Each row is a point. The points of each table are mixes of a few directions, plus a little noise. Count the directions of each table, and those that both share. Where both have some left over, give the other angles between the two spaces (their principal angles), to ten degrees, smallest first.

First, 7 rows:
[[-38 -42]
 [-41 -46]
 [ 54  60]
 [ -2  -2]
 [  7   8]
 [ 12  14]
 [  8   9]]
Second, 7 rows:
[[-22 -24]
 [ -4  -4]
 [ 44  49]
 [  7   8]
 [-35 -38]
 [ 40  45]
 [-32 -34]]
Directions: first 1, second 1, shared 1

First, 6 rows:
[[-30 -34   3]
 [-11 -12   1]
 [ 18  21  -2]
 [-46 -52   5]
 [ 34  39  -4]
 [ 34  39  -4]]
Second, 5 rows:
[[ 17 -37 -15]
 [-29  60  24]
 [ -6  13   5]
 [ -8  15   6]
 [ 24 -52 -21]]
Directions: first 1, second 1, shared 0; angles 70

First, 7 rows:
[[ -4   0  25  16]
 [ -8  17   7  28]
 [ -6  24 -43   5]
 [ -1   9 -28  -6]
 [ 10 -23   1 -29]
 [ -7  14   3  21]
 [ 15 -43  36 -34]]
Second (8 x 4):
[[  2   2 -27 -15]
 [ -4  -4  51  28]
 [ -1  -1  18  10]
 [  2   2 -23 -13]
 [  2   2 -22 -12]
 [  1   1  -9  -5]
 [ -5  -5  60  33]
 [  4   4 -48 -27]]
Directions: first 2, second 1, shared 1

First:
[[ -5   0  -3  -1]
 [  9 -14   7  16]
 [-22  32   9  24]
 [ 46  20   5 -60]
 [-11 -15  -6  11]
 [-13 -15  -5  14]
 [ -5  -8  -6  -4]]
Second, 7 rows:
[[ 12 -24  10   0]
 [  0   0   2   0]
 [ 11 -19  -1   0]
 [ 24 -46   6   1]
 [ -6   9  16  -1]
 [-28  51   3  -1]
 [-14  30 -35   1]]
Directions: first 3, second 2, shared 1; angles 60

First:
[[ 32  21   2  43  -8   8]
 [ -8 -28 -18 -16 -20 -15]
 [-20 -26  -3 -35  -7  10]
 [  8   5   9   6   6  20]
 [ -2  26  17   5  -4  30]
 [ 12 -22  -3  -3  15   2]
 [-29   1   2 -29  43 -43]
 [ 18  41  10  38  29 -21]
 [-11 -17 -16 -11 -55   9]]
Second:
[[-12  19   6 -15  12 -12]
 [ -7   8   5  24 -33  30]
 [-33 -57 -15 -14  15 -30]
 [ -6  34  14  17 -17  23]
 [ 33  14   2  13  -2  14]
 [-26  12  -3 -60   8 -33]
 [ 26 -16  -2  26  22   0]
 [ 25 -15  -7  10  -5   8]]
Directions: first 4, second 4, shared 3; angles 90

First, 9 rows:
[[-12  -5  -1 -16  12   2  -3 -20]
 [ -7  -3   0  -9   7   1  -1 -11]
 [ 13   5   1  17 -12  -2   3  20]
 [-12  -5  -1 -16  12   2  -3 -20]
 [ 38  15   2  51 -37  -5   8  60]
 [-11  -4  -1 -15  11   1  -2 -18]
 [  0   0   0   0   0   0   0   1]
 [-13  -5  -1 -18  13   2  -3 -21]
 [  5   2   0   7  -5  -1   1   8]]
Second:
[[ 17  13  11 -12  13  -7  -6  23]
 [  9  -7  12   5  -1  -8   0  29]
 [ 14  13  -5   0   3  -6  10  19]
 [ 11  11  10   6 -13   0  15  18]
 [-25 -12   5  -7  -9  11  14 -31]
 [-14  -2  -5   7 -10  15 -17 -39]
 [-12 -16 -29   1  16  -5 -15 -19]]
Directions: first 1, second 5, shared 1

First:
[[-21 -37  -1 -22  39 -21 -43  23 -12]
 [ 38   4  14 -16 -60  30   0   2  18]
 [  1  32  -8  24  -7   4  38 -21   2]
 [ 28  24  -8 -28 -53  24  -3   2   6]
 [ -4  25 -10  15  28 -15  14 -19  13]
 [-22 -13  -6   3  51 -26 -17   3  -3]
 [ 16  -7  12  -4 -43  24   7   6  -2]
 [-21  24 -14  27   2   2  43 -13 -27]
 [-15 -51  20  -1  44 -21 -36  16   6]]
Second, 8 rows:
[[-38  20  -9  41  -6  19  24   7 -40]
 [  0  25   5  32  26  -2 -18  -9  39]
 [  8   3  -3  -9  30 -19 -22  -7  28]
 [ 39 -37  21 -41 -27   2 -13   5  19]
 [-27  -2  15  46 -23  33   6  19 -27]
 [ 29  -1  11 -11  -1  -4 -11 -10  39]
 [ -1   3 -19 -23 -34   4  50  -6 -49]
 [ -8 -12 -20 -36  39 -34 -17   2  -9]]
Directions: first 4, second 4, shared 3; angles 60

First (9 x 11):
[[-17   2  22 -25  12 -12  -7 -23  18  -1  19]
 [  4 -24 -38   8   0  12  16  19  14  -8  -8]
 [-12   4   3  -2   7  -6  13 -22   7  -2   3]
 [ -6   5  11  -3  -5  -4  12  -8   1   1  -2]
 [ -7 -15 -10  18  -9  22  36  21   5   4 -42]
 [ 39  11  13   6 -13   7 -60  47 -39  11   5]
 [  5   5  -2  -2 -14 -10   8   2  -4  -4   8]
 [ -6 -12 -23  -5  16  -1   2 -12  19  -9  14]
 [  1  23  27   5   8  -7 -19 -22 -23   8   5]]
Second, 8 rows:
[[  6  13  21 -20  -9 -18 -19  -4  -4  -3  27]
 [ -6 -16 -26  25  11  24  25   4   5   3 -35]
 [ -7 -15 -25  25  10  22  24   5   4   3 -32]
 [ -7 -15 -25  24  10  22  23   5   5   2 -31]
 [ -4  -7 -12  11   4  10  11   3   2   1 -16]
 [  6  14  24 -23  -9 -21 -22  -4  -4  -2  31]
 [  7  15  25 -25 -10 -22 -24  -5  -5  -3  33]
 [  4  11  19 -18  -8 -17 -17  -3  -4  -2  24]]
Directions: first 5, second 1, shared 1

First:
[[ -1  -8 -13   4  31  11  26  14  16 -27   8 -31]
 [-30   6  22  14 -32  -9 -22  -9   2  35   5  45]
 [  5   5  -3   3  12  -3  11 -16 -16  14  10   9]
 [-20 -18   9   4  -4 -37 -25  11  -4  28  -4  -8]
 [ 23  26 -17  -4   5  23 -28 -45 -33   3 -19   7]
 [ -5  -7  -3   5  -3  13  16  37  46 -33   5 -16]
 [ 22  -4  -3   3 -17 -11  26  50  49 -16  14  -1]
 [  5  -1   9 -29   7  12  -5 -41 -60  -6 -18  -4]]
Second, 11 rows:
[[ 29  15   3  -6 -42  14   7  24  34 -20  -2  25]
 [  2  -4   4   4  -7 -23   0   8   3  21   8  10]
 [-18   3  -4  15  36   8  23 -29 -21  16  22   7]
 [-12  -2 -18  17  39   4   3  -7   2  -1   7 -25]
 [-30   6  -5  14  42  20   4 -50 -38  15  10   4]
 [-16   0  14  12 -21  -5   2  11  20  14  12  27]
 [-14  -1 -18  12  56  19  21 -26 -17  -8  12 -25]
 [ 31  30 -10  16 -47   2 -32  11  38  14  -6  39]
 [-20 -14  14 -13  -4   3  -5   2 -10 -13 -10 -11]
 [  2 -12   8 -18 -20 -11 -22  19   4 -14 -22 -18]
 [ 47 -22  12 -53 -31 -31  -2  36 -15 -27 -30 -33]]
Directions: first 6, second 6, shared 6

First (9 x 14):
[[-38  24 -22  19  41   1  40  60   1   7   5  25  -5  -6]
 [ 25 -24  29  -8 -23 -19 -40 -51   8  -4 -14 -21   1   7]
 [  4   9  -6  -3   0  18   4   9  -1   2   5  -1   3   2]
 [-15   2 -12   3   6 -20  34   7  -8   3   2   9 -15  -6]
 [-21  -8 -15  16   9  19 -18  33 -12 -15  23  27  23 -15]
 [ 31 -13   0 -25 -46   2   0 -49 -17  -4   7 -18  -7  -1]
 [ 19  15 -15 -22 -23  18  30 -12 -12   7   6 -13 -12   3]
 [-11   3   7  11  20  -3 -10  16  12   2  -8   5   4   4]
 [  5  -9  35   9  14 -18 -40 -14  29   3 -26 -14   4  14]]
Second:
[[ 16   4  16 -37  36 -16 -10  18 -21 -14   0  36  -9 -16]
 [ -4 -27 -20  26 -32   2  -3  34   7 -12   3  29 -13  26]
 [  6   4  -2  -7 -13  -4  10   3  11  32  -4 -10  11  11]
 [ 11  10  46  27  24  14  29 -40  -7 -35   5 -22 -11 -16]
 [ -5  -9  -9  28 -15  10 -35  -5  18 -25  -5  20  -1  -2]
 [-42   1 -45   4 -12   8 -17 -12  -6  11   3 -38  11  -4]
 [  8   9  -2 -12  -7  -4 -18  -4  18  23 -11   2  17  -1]
 [ 10   9  16 -25  20 -11  41   6 -23  19   7 -17  -3   2]]
Directions: first 4, second 5, shared 0; angles 40, 40, 80, 80
